Each row is a point. The window is the flat piece filled in between its corners: a triangle in 3 columns, a solid with four corners in 4, and so on. A path goes straight from each point to the next, and from the last back to the first. List the points from which the path goes on through the window.

Window (4 x 4):
[[-0.35  0.15  0.54 -0.27]
 [-0.54 -0.27  0.11 -0.03]
 [ 0.39  0.66  0.12  0.22]
 [ 0.23 -0.77 -0.38 -0.43]]
Path:
(1): [-0.93  0.14  0.29 -0.55]
(2): [-0.12  0.62  0.39 -0.34]
(3): [-0.20  0.20  0.37  0.27]
(4): [-0.28 -0.35  0.36 -0.04]
(5): [-0.59 -0.16 -0.09 -0.07]
(6): [ 0.34  0.49 -0.34 -0.61]
(7): [0.31 0.63 0.57 0.94]
(8): [ 0.05 -0.38  0.13  0.63]
(9): [-0.41  0.12  0.11 -0.28]
(10): [-0.60  0.90 -0.10  0.04]
(11): [0.55 0.39 0.66 0.19]
(12): [-0.12 -0.14  0.23  0.53]
(13): [-0.85 -0.29 -0.09 -0.90]
(14): [-0.44  0.41  0.22 -0.33]
(15): [-0.03 -0.44  0.77  0.04]
(16): [-0.34 -0.44  0.27 -0.02]
Through the window after points: 4, 6, 8, 12, 14

Window (8 x 8):
[[-0.10 -0.76 -0.38  0.57 -0.01  0.14 -0.03 -0.28]
 [-0.22  0.51  0.51  0.04  0.68 -0.05  0.50 -0.10]
 [ 0.50 -1.41 -0.35 -0.19 -0.40 -0.83  0.66  0.65]
 [ 0.16  0.82  0.90  0.03 -0.14  0.08  0.19 -0.44]
 [-0.05 -1.34 -0.35 -0.66 -0.30 -0.13  0.51 -0.06]
 [ 0.44  0.47 -0.05 -0.04  0.29  0.50  0.20 -0.03]
 [ 0.43 -0.15 -0.03  0.04  0.55 -0.12 -0.13 -0.77]
 [-0.25  1.06  0.61 -0.38  0.25 -0.09 -0.53 -0.01]]
Path:
(1): [ 0.50 -0.60  0.77 -0.17  0.42 -0.01 -0.24  0.58]
(2): [ 0.24 -0.74  0.30  0.09  0.08 -0.33  0.38  0.76]
(3): [ 0.09 -0.36 -0.35 -0.42 -0.08 -0.44  0.54 -0.40]
(4): [ 0.36  0.45 -0.34  0.20  0.05 -0.14  0.66 -0.36]
(5): [-0.14 -0.40  0.70 -0.10  0.76  0.07 -0.42 -0.36]
(6): [ 0.61 -0.68  0.35 -0.14  0.11  0.31  0.09  0.06]
(7): [-0.14 -0.43 -0.52 -0.31 -0.19 -0.41  0.25 -0.23]
(8): [-0.38 -0.03 -0.64  0.01 -0.59 -0.08  0.17 -0.60]
(9): [ 0.54 -0.55  0.43 -0.01  0.43  0.02  0.02  0.06]
(10): [ 0.33 -0.29  0.79  0.23  0.76 -0.03  0.00 -0.15]
(11): [-0.11  0.37 -0.75 -0.46 -0.19  0.06  0.38  0.08]
(12): [-0.20 -0.07 -0.19 -0.35 -0.07 -0.21  0.33 -0.31]
Through the window after points: 2, 4, 12

Window (11 x 11):
[[ 0.17 -0.43  0.69  0.15  0.46  0.43  0.45  0.43 -0.54 -0.11  0.24]
 [-0.23 -1.42 -0.52 -0.44  0.15 -0.26  0.52 -0.13 -0.90  0.18  0.06]
 [-0.13  0.35 -0.38  0.25  0.09 -0.17 -0.33  0.13  0.81  0.36  0.62]
 [-0.05  0.00 -0.39  0.36  0.22 -0.68  0.35  0.52  0.75  0.25 -0.45]
 [ 0.37  0.59 -0.14 -0.56  0.03 -0.53 -0.18 -0.11  0.70  0.52 -0.33]
 [-0.98 -0.93  0.40  0.06  0.24 -0.01  0.81  0.05 -0.58  0.33  0.09]
 [ 0.36 -1.06  0.09  0.06 -0.30  0.29  0.17 -0.60 -0.52  0.59 -0.28]
 [ 0.13  0.27 -0.52 -0.20  0.49  0.16  0.18  0.29  0.97  0.72 -0.30]
 [-0.55 -0.40  0.17  0.19  0.38  0.43 -0.41  0.07 -0.65 -0.16 -0.09]
 [ 0.23 -0.72 -0.74 -0.49 -0.66  0.17  0.70 -0.99 -0.14 -0.02 -0.37]
 [-0.19  0.01 -0.14  0.20 -0.04  0.22  0.22  0.27 -0.79  0.45  0.07]]
Path:
(1): [-0.57 -0.41  0.09 -0.47 -0.57 -0.32  0.54  0.92  0.00  0.43 -0.32]
(2): [-0.23 -0.06  0.00 -0.34 -0.35 -0.18 -0.16  0.39  0.05  0.43 -0.28]
(3): [ 0.19 -0.07 -0.12 -0.14  0.60 -0.24  0.61 -0.66  0.27  0.33  0.00]
(4): [-0.07 -0.15 -0.17  0.35  0.66 -0.72 -0.04 -0.48 -0.41  0.57  0.11]
(5): [-0.02  0.01 -0.14 -0.08 -0.38  0.59  0.03  0.56  0.87  0.03  0.41]
(6): [-0.18 -0.80 -0.11  0.06 -0.39  0.62 -0.09  0.49  0.44  0.06  0.48]
(7): [-0.22  0.30  0.03  0.03  0.51 -0.44  0.43 -0.18 -0.08  0.53 -0.39]
(8): [-1.02  0.34 -0.22  0.26  0.59 -0.50  0.37 -0.82 -0.08 -0.01 -0.17]
(9): [ 0.47 -1.52  0.10 -0.24 -0.45  0.40  0.46  0.84 -0.25  0.52 -0.08]
(10): [ 0.09 -0.91 -0.17 -0.11 -0.44  0.31 -0.18  0.48 -0.09  0.34  0.00]
(11): [-0.45 -0.04 -0.09  0.20  0.60 -0.27  0.36 -0.25 -0.19  0.04 -0.21]
(12): [-0.06 -0.39  0.00  0.42  0.53 -0.25  0.36 -0.36 -0.14  0.36 -0.08]
(13): [-0.05 -0.36 -0.33 -0.89 -0.46  0.34  0.02  0.66 -0.09 -0.06 -0.48]
(14): [-0.23  0.12 -0.82 -0.13 -0.78  0.24 -0.55  0.50  0.19  0.21 -0.01]
(15): [-0.15 -0.33  0.18  0.08  0.73  0.09  0.25 -0.05 -0.11  0.25 -0.12]
(16): [-0.20 -0.23 -0.06  0.50  0.85  0.15  0.04 -0.81 -0.03  0.25  0.51]
Through the window after points: 2, 4, 8, 10, 14, 16

Window:
[[-0.24 -0.66  0.58  0.07  0.22  0.61  0.26 -0.02  0.35 -0.53 -0.09 -0.22]
 [ 0.37 -0.63 -0.25 -0.43 -0.01  0.01  0.64 -0.56 -0.39 -0.26  0.81  0.12]
 [ 0.20  0.13  0.23  0.43 -0.02  0.48  0.53  0.87  0.31  0.24 -0.02 -0.65]
 [ 0.09 -0.20  0.05 -0.35 -0.48 -0.46  0.16 -0.34 -0.41  0.54 -0.62  0.34]
 [ 0.44  0.01 -0.17 -0.50 -0.11 -0.30  0.34 -0.81 -0.14 -0.62  0.16 -0.90]
 [-0.64  1.05  0.09  0.48  0.58  0.16  0.32 -0.94 -0.38  0.68  0.25  0.02]
 [ 0.54 -0.66 -0.23 -0.09  0.20  0.65 -0.35  0.65 -0.22  0.85 -0.20  0.00]
 [ 1.08 -0.08 -0.51 -0.40 -0.89  0.05  0.02 -0.42  0.32 -0.17 -1.16  0.39]
 [-0.08  0.04 -0.16  0.26 -0.61 -0.34 -0.33  0.25  0.28  0.40  0.13 -0.42]
 [-0.30  0.02  0.21  0.08 -0.13 -0.52 -0.32  0.33 -0.84 -0.11 -0.42  1.18]
 [-0.30  0.25  0.06 -0.30  0.80 -0.22  0.31 -0.21 -0.12  0.27  0.00  0.82]
 [-0.84  0.46  0.00 -0.49 -0.44  0.18  0.69 -0.15  0.13 -1.10  0.27 -0.69]]
Path:
(1): [-0.09 -0.30 -0.27  0.16  0.19 -0.17  0.25 -0.10 -0.40 -0.14 -0.02  0.11]
(2): [-0.39  0.03 -0.62 -0.29  0.38 -0.17  0.68 -0.29 -0.03  0.10 -0.28  0.04]
(3): [ 0.50  0.08  1.03  0.07 -0.29  0.57 -0.07 -0.15 -0.20 -0.31  0.24 -0.08]
(4): [-0.15 -0.01  0.46 -0.51 -0.16  0.12  0.02  0.02  0.01 -0.16  0.21  0.10]
(5): [ 0.33 -0.29 -0.74  1.18  0.37  0.17  0.34  0.18 -0.19  0.17 -0.40 -0.27]
(6): [-0.19 -0.34 -0.52  0.44  0.93 -0.40  0.46  0.43  0.11  0.21 -0.27 -0.08]
(7): [ 0.14  0.27  0.30 -0.59 -0.28  0.39  0.04 -0.54 -0.38  0.10 -0.05  0.55]
(8): [ 0.30  0.40  0.42 -0.50  0.23  0.59 -0.40 -0.22  0.02  0.08  0.36  0.69]
(9): [ 0.07 -0.68 -0.75  0.24 -0.50 -0.59  0.82  0.14 -0.14  0.37 -1.17 -0.07]
(10): [-0.18  0.45 -0.80  0.56  0.17 -0.36  0.70  0.01 -0.03 -0.26 -0.34 -0.51]
(11): [ 0.03 -0.26  0.56 -1.03 -0.36  0.21 -0.12 -0.34 -0.31  0.08  0.52  0.52]
(12): [-0.20 -0.09  0.56 -0.26 -0.14  0.21  0.13  0.02 -0.01  0.05  0.22 -0.03]
Through the window after points: none
